Each wall is flat, endless, passes through zero and stands at right angles to its row. A trip goes straight from one point to another. Which walls does it cross, in order?

Walls:
(1): [-1.8  0.8]
(2): [ 0.9 -4.1]
(3): [-1.7 -2.4]
Trips:
[ 0.4 -1.3] to [ 5.9 -0.1] -> 3
[1.6 1.5] to [2.1 2.3] -> none
[-1.5 -0.5] to [-4.1 -3.1] -> none
[ 0.9 -2.6] to [ 0.7 -4.4] -> none
[-9.2 -2.3] to [4.3 5.8] -> 2, 3, 1
[-3.1  0.9] to [-0.7 -0.9] -> 2
[-6.0  2.2] to [ 2.7 -2.9] -> 2, 1
[2.3 0.3] to [0.0 6.6] -> 2, 1
[ 0.8 -2.7] to [-0.8 -1.0] -> 1

Walls:
(1): [-0.5  4.3  2.4 -4.9 -0.5  1.4]
(2): [ 1.1 -3.8 -8.1 -2.8 -3.1  0.4]
(3): [ 0.9  2.1  2.5  0.9 -3.5  2.0]
(4): [-1.9  3.5  2.0 -2.7  2.0 -1.4]
(5): [-1.2 -2.1 -4.8 -0.2 -4.4 -1.0]
Trips:
[-5.1  1.9  1.2  1.3  1.7  0.1] to [ 3.4  2.6 -3.2  0.0  1.5  0.6] -> 2, 4
[ 5.6 -1.0 -2.7 -2.2  0.7 -3.2] to [-3.6 -0.6 -0.6 -3.6 -0.8  0.9] -> 1, 4
[ 0.1  0.4 -2.2 -0.4  4.3  0.5] to [-1.6  4.8 -3.5 -1.8 -0.7 -2.5] -> 1, 5
[4.3 4.7 2.3 2.6 4.9 3.1] to [ 1.6 -3.7  1.9  5.1 -0.8 -6.8] -> 1, 4, 3, 5
[-4.8 -2.5  0.9  2.2 -0.6 -0.9] to [-1.0 -1.6  0.6  1.2  1.4 -7.1] -> 4
[ 6.2  5.8 -0.9  6.9  1.9 -1.1] to [-2.2  3.9 -2.0 -0.8 -0.3  1.1] -> 4, 1, 5, 2
[-3.1 -2.1  3.1  3.0 -1.8  3.8] to [-2.2  3.5  4.7 -1.2 -3.0  2.3] -> 1, 4

Walls:
(1): [ 4.0 -7.3  0.4 -0.8  4.5 -0.8  1.6  0.4  4.7  0.9 -4.4]
(2): [-4.4 -4.3 -0.1  0.9  3.6  4.3  0.8 -3.4 -4.6 -1.6  0.9]
(3): [-5.3 -4.1 -2.1  1.8  1.9 -3.1 -2.7 -1.5  0.3 -2.9  0.0]
(4): [-5.2 -0.5 -1.6 -0.6  2.7 -0.1 -1.6  2.6  4.8  4.4 -0.6]
Trips:
[ 0.3 -2.6 -1.2 -3.1 -2.9 -0.9  0.9 -2.3  1.8  2.4  8.1] to [-1.9 -3.3  3.1 -2.5 -2.7  3.7  1.9  2.8  0.8 -3.4 -1.4] -> 2, 4, 1
[-7.4 -1.8 -1.1 -3.9 -1.3 -3.3  5.1 -0.8 -2.2  3.7 -5.2] to [ 0.7 -2.0 -4.6  2.5 -5.4 -4.0  2.7  2.2  1.7 -1.8 -1.6] -> 2, 4
[-0.1 -3.6  1.7  1.6 -1.1 -1.2  3.4 -3.9 -1.4 -1.8  6.8] to [-1.0 -0.7  2.8  4.7 -0.2 -0.9  0.2  2.4 -2.9 -4.2 -0.2] -> none
[ 7.3  0.8 -1.8 -0.1 -5.2 -4.4 -4.5  2.8 -4.7 -1.5  3.7] to [ 2.6 -1.1  2.0 -1.7  3.2 -3.8  5.0 -2.1  0.7 -6.7 -3.3] -> 1, 3, 2
